Each row of a before or after table is a point. One or more steps were done to the points. Then noise was added and the rows were shuffled. The steps act on columns, c1 being the first. Name the steps. A step turns or swaps two columns, mirrors them in a line or flattens them onto one, adds a multiple of one to another, or multiplies or shifts one. Angles are multiples of 10 degrees, from the lower column toward the higher: turns from -170 to 170, lines from 10 to 170 but not 90. Use the fewest steps. Two steps may share a column if one is a turn and the other turns, adds or multiplies; they go together, in the order done. Otherwise the lowest column goes first.
In the rows, 128 means zero.

Before:
[[132 109 126]
 [155 124 137]
 [160 104 134]
 [139 152 141]
 [119  83 249]
 [131 102 118]
 [140 107 117]
 [149 161 157]
 [130  92 110]
 [ 65  90 108]
 [ 99 138 169]
 [118 203 157]]
After, 12 rows:
[[ 88  91  84]
 [ 91 110 115]
 [ 90 103 103]
 [ 78  81 217]
 [108 158 178]
 [120 104 117]
 [ 27  91  81]
 [ 77 202 209]
 [113 130 134]
 [104 106  99]
 [101 149 158]
 [ 61 138 172]]
Steps: shift c1 by -40; add 0.7 times c2 to c3

Before, 13 rows:
[[192 102 155 101 151 120]
 [ 94  98 165  63 196  93]
 [140 117 164  94 230 163]
 [165 219 121 129 111 103]
 [137 176 127 221  88  79]
 [115 119  79 197  96 119]
 [179  59  71  93 188 181]
 [112 144 204 124 183 123]
 [134 164 163 104 196 128]
 [147 192  91 209  86 101]
 [115  97 142  94 139 185]
 [145 132 174 200 184 121]
 [117 117 129 133 174 114]]
After (13 x 6):
[[128 120 141 159 150 102]
 [129 116 129 115 176 118]
 [127 162 156 149 230 115]
 [127 103 126 126 111 218]
 [129 123  99 182 181 143]
 [130  79  41  90  89 175]
 [127 119  86  61  97 119]
 [127 101  70  65  85 195]
 [129 129 142 150 197 162]
 [128  93 177 176 193  96]
 [127 121  51 115 183 132]
 [130 183 196  78 188  61]
 [126 184 151 154 140  94]]
Steps: multiply c1 by 0; swap c2 and c6; add -0.3 times c5 to c3; turn c3 and c4 by 120 degrees

Before, 14 rows:
[[113 107  96 156 108 125 128 126 135]
 [108 136 169 147  95  99 154  92 148]
 [121  99 128 151  97  80 137 104 116]
 [150 124 116 117 150 102 131 107 165]
 [ 79 128 101 121 164  90 119 163 120]
 [ 94 169 150  87 170 131 140 151 124]
 [ 88 172 118 150  90 123 168 164 125]
 [136 156 117 159 170 136 144  97 134]
 [146 178 170  93 165 136 110 123 153]
 [125 129 106 145 145 157 100 157 109]
 [132 105 160 133 165 143 136 138 114]
 [130 107 127 100 101 100 120 121  98]
 [118 144  89  99 155 121 136 100 166]
 [ 98 122 152 108 118 127 122  95 112]]
After, 14 rows:
[[102 136 140  94  62 180 153  91 143]
 [118 128 169   8 202 122 118 161 104]
 [103  95 162 132  67 150 136 104 102]
 [112 127 108 137 164  92 100 155 117]
 [135 123 113  41 108 148 125  94 119]
 [155 168 115  14 210 147 140 149 129]
 [ 94 170 135  53  53 124 172 166 122]
 [ 95 106 144 118  88 104 129 127 129]
 [148 145 165  79 180 100 136  99 154]
 [145 122 170 170 168 134 130 108 153]
 [155 106 141 108  73 139 120 122  90]
 [167 178 110 140 201 159 109 120 160]
 [101 157 128 170 209 115 143  95 134]
 [124 103  95 140 203 148 137 136 122]]
Steps: turn c1 and c4 by 70 degrees; multiply c4 by 2.5; turn c3 and c6 by 120 degrees; turn c3 and c9 by -20 degrees; multiply c5 by 2

Before:
[[194 154  71 122  25 201 187 152  87  96 133 159]
 [119 163 154 154 109  82 105 127 154 153  56 167]
 [158 196 172 165 103  90 140  87 173 146 169  45]
 [142 166  65 117 127 139 115 155  98  77  38 111]
 [111 142  69  67 139 189 206 166 117 131  69  73]
 [119 162 149 110  31 176 102 106  70  98 149 155]
 [141 103  82  47  62 115  92 101 157 158 159 140]
 [161 119  92  95 110 105 128 138  75 152 138 106]
 [217 198 196 109 110 131 107  52 135 109 142  93]
 [ 86 126 182  58 104 137  80 187 163 158  80  57]]
After (10 x 12):
[[114 119  68 170 113 153 205 182 111 127  69  83]
 [204 111  87 199 209 148 185 100  86 125 128 163]
 [129  93 154 206 169 149 103  79  76  95 146 157]
 [161  64 161 123 141 115 143  76 176 145 165  47]
 [148 147 103 155 122 126 124 149  82 163 142 106]
 [217  62 198 154  97 132 108  64 132 144 145 103]
 [164  96  68 144 142 131 112 156  99  80  36 109]
 [124 152  85 239 116 117  93 100 158 163 151 133]
 [118  89 157 122 155 113 103 104 150 151  48 166]
 [ 69 131 182 193 139 132  81 202 163 140  86  57]]
Steps: turn c1 and c10 by 20 degrees; multiply c2 by -1; turn c4 and c5 by 140 degrees; turn c5 and c8 by -30 degrees; multiply c6 by 0.4
